Rows are points. A path goes straight from each point to the next, and from the last back to the first. The post is the endless flat space through its rows: a point in 2 columns, a line in 3, a plane in 4, and so on, so that a path can go around it. Count how often the path circles the post. Going back the other way cancels.

Post (2 x 3):
[[28, 19, -9],
[-4, 11, 19]]
Path (27 x 3):
[[2, 13, -28],
[24, 0, -11],
[38, 10, 16],
[11, 31, 18],
[14, 45, -9],
[38, 40, -2],
[55, 11, -7],
[50, -3, -10],
[2, -3, 28],
[14, 5, -9],
[0, 0, 15],
[-30, 3, 21],
[-7, 37, 3],
[-24, 32, 60],
[12, 10, 28],
[37, -7, -16],
[14, 10, -14],
[4, 21, 7],
[32, 39, 12],
[-5, 8, 36],
[25, 27, 6],
[15, 28, -2],
[2, 8, -6],
[18, -7, -7],
[25, 11, 4],
[21, 31, 20],
[-2, 32, 11]]
Times around: 0

Post (8 x 9):
[[6, 15, -6, 31, 2, -2, 28, -10, -10],
[11, 8, -15, -34, -2, -4, 15, -36, -2],
[-5, -52, 9, 3, -7, -2, -17, 7, 51],
[18, -3, -13, -25, -13, 6, -17, -8, -28],
[-4, 6, 12, -18, 13, 15, -28, -21, -13],
[-7, -1, -10, 9, 35, 33, 4, 18, -5],
[10, 23, 7, -2, -6, 3, 32, -2, 10],
[-23, 15, 6, 9, 22, 0, -27, 0, -13]]
Path (24 x 9):
[[-27, -24, -20, -16, 1, 8, -2, -15, 24],
[35, 12, 9, -1, -2, 27, -3, -12, 8],
[17, 7, -23, 41, 41, 17, 11, 11, -5],
[-14, 3, -22, 28, 31, 27, 13, -26, -3],
[-25, -56, -48, -46, 34, 22, -18, -12, 11],
[-8, -22, -11, 14, 28, 6, -6, 32, -24],
[4, 13, -1, -9, 20, -10, -15, -6, -5],
[10, -16, -19, -7, 1, 14, -11, 19, 5],
[0, -34, -30, 16, 11, 23, -20, 10, -15],
[-25, -1, 15, 28, 10, -6, -25, -22, -11],
[22, 2, 11, -22, 11, 18, 7, -24, -17],
[46, 32, -10, -31, -6, 17, 23, 25, -16],
[-19, 7, 5, -3, 21, 20, -20, 11, 28],
[-6, -23, -8, 5, -4, 21, -3, 8, 13],
[13, -16, -2, 33, -32, -6, -4, 24, -60],
[0, -13, 23, 4, 21, -8, 23, -9, 56],
[-11, 4, -26, 31, 38, 12, -11, 13, -17],
[9, 6, -36, -39, 9, 35, 9, -8, -17],
[-40, -8, 29, -34, 15, 12, -1, -14, 37],
[-18, 28, 16, 50, 27, -12, 23, 18, -5],
[-6, 1, -8, -8, 37, 15, 22, 18, 28],
[43, -32, -17, 34, 30, 34, 15, -7, -4],
[24, 36, 19, -58, -9, -5, 37, -12, 13],
[-9, -25, 9, -19, -13, 17, -23, 5, -17]]
Times around: 3

Post (17 x 18):
[[0, 2, -3, 17, 14, -15, -7, -14, -17, 18, -31, 9, -3, 24, -11, -7, 3, 24],
[-9, -1, 0, 10, 2, 8, -14, 3, -12, 22, -29, 9, -23, 0, 9, 10, 7, 4],
[13, -18, -15, 1, -16, 18, -7, -6, -11, 14, -11, 0, 11, -3, -5, 32, -3, 46],
[11, -8, -6, -12, 3, 33, -21, -26, 12, 6, 12, -2, 1, 16, -7, -4, -22, 39],
[-13, 2, -5, -20, 2, -12, 3, -35, 16, -23, 13, -17, 6, -22, 20, -8, 8, 13],
[5, 16, 7, -31, 6, -6, -20, -19, 6, -16, 12, -22, 23, -20, 20, -16, -11, 6],
[6, -5, -28, 1, -5, 21, -14, 12, 3, 15, -2, -19, 9, -6, -7, -4, -20, 30],
[-6, -9, 0, 19, 10, 0, -8, 1, -20, -27, -4, 10, -8, -6, 11, -15, 7, -21],
[-1, -27, 13, 16, 0, -20, -13, 8, -11, -14, -14, 2, -16, 8, -4, 8, -12, -23],
[8, 2, 8, -14, 0, -16, -10, -4, 10, -13, 19, -2, 7, -23, 23, -10, -5, 23],
[8, -10, 2, 34, 5, -4, 1, 11, -11, 10, -15, -11, -3, 23, 7, 18, 4, -9],
[-6, 11, 24, 7, 8, -10, -6, 10, 1, -37, 0, -6, -14, -10, 6, 1, -3, -21],
[3, -2, -20, 5, -12, 9, 1, 1, -24, 10, 5, -14, -12, -8, -4, 15, -14, 16],
[-7, -4, -3, 9, 4, -1, -30, 9, -11, 9, -8, 10, -10, 31, -8, 16, 10, -5],
[-16, -2, 19, 5, -20, -2, -11, -9, -5, -36, 26, -6, 19, -14, 9, -14, -8, -25],
[-13, -4, 16, -3, 4, 3, 11, 10, -19, 0, -10, -7, -4, 15, -2, 3, 9, -10],
[3, -7, 18, 18, 25, 1, -15, -2, -15, 27, -11, -4, -14, 3, -14, 18, 23, 13]]
Path (27 x 18):
[[-3, -14, 6, 8, 9, 28, -38, -11, -2, -24, -7, 29, 5, -10, 8, 10, 0, 5],
[-2, -15, -44, 2, -33, -7, -11, -6, -15, 27, -24, -1, 2, -29, 28, 5, -21, 9],
[-1, -1, -3, -5, -1, 27, -1, -20, 1, 38, -27, -14, -15, 25, -13, 26, 3, 15],
[14, -12, 1, 14, -14, 14, 0, -18, -6, -37, -1, -4, -2, 6, 21, 23, 4, -8],
[4, 2, -10, 11, 11, -10, -36, -19, 10, -10, -5, -2, -1, 9, 17, -4, -5, 3],
[-6, -6, 5, 0, -6, -23, -1, 2, -13, 12, -20, -8, 17, 9, 14, 16, 2, 10],
[14, -19, 25, 12, 3, 9, -45, 10, 3, -4, 7, 14, 9, 16, 1, 35, 1, 24],
[-11, -16, -6, 19, 2, -24, -12, 6, -11, -24, -23, -28, 11, 7, -3, 38, 31, -1],
[1, -22, 32, 28, -14, 2, -7, -14, 8, -10, 29, -6, -5, 29, -23, 1, 7, -1],
[1, 20, 18, -5, 6, -8, -27, 2, 15, -17, 30, -17, 12, -3, 11, -12, -4, -34],
[13, 3, 33, 27, 0, -2, -18, -22, -5, 2, 19, 3, 17, -18, -2, -4, -3, -1],
[27, 7, 0, 22, 17, 7, -14, 12, 0, 12, 23, -25, 7, 11, -16, -7, 4, 6],
[-10, -20, 11, -13, -22, 9, -7, -21, -38, -24, 4, -5, 17, -21, 11, -24, -2, 4],
[7, -14, -12, 31, 2, 15, 1, -29, 1, -7, -16, 5, 24, 45, 18, 5, 10, 31],
[7, 4, 3, 8, 20, -4, -15, -10, -1, -31, 0, 8, 5, -7, 6, -10, -25, 12],
[-5, 13, -16, 17, -4, 0, -4, 12, -24, -26, -3, 3, -21, -51, -2, 4, -20, -19],
[-19, -3, 7, 16, 9, 31, -31, -13, 3, -5, 28, 23, 24, 20, -4, -13, 18, 2],
[-13, -17, -15, 15, -15, -4, -37, 18, 12, -9, -4, 37, 2, 5, 18, -19, -23, 16],
[10, 9, 19, -3, 6, 6, 0, 28, 7, 4, -6, -15, 10, -7, -2, 23, -9, -4],
[11, -24, 13, -4, -26, 41, -10, -19, 4, 4, 23, 4, 4, 33, -9, 37, 0, 3],
[-13, -17, 23, 24, -23, -5, -13, -7, -23, -41, 36, -14, 2, 0, -34, 3, -15, -30],
[-9, -24, 22, 21, 11, -17, -27, -15, -5, -60, 19, 3, 6, 24, -4, -22, -9, -35],
[-18, -11, 17, -12, -25, 36, -26, -24, -16, 34, -3, 20, 9, 10, 20, 44, 15, 26],
[12, -19, -23, 44, -11, 15, 21, -11, -9, 9, -1, -8, 27, 41, -5, 0, -21, 1],
[8, 2, -27, 9, -4, 42, -18, 6, -8, 11, 8, 0, 17, -8, -17, -48, -28, 11],
[-12, 1, 18, -14, 6, -10, -25, 3, 7, 3, -16, 6, -10, 1, -10, -2, 12, -6],
[-29, 3, -10, -5, -24, 24, -30, -25, -24, -9, 18, 21, 23, 0, 8, -7, 13, -14]]
Times around: 2
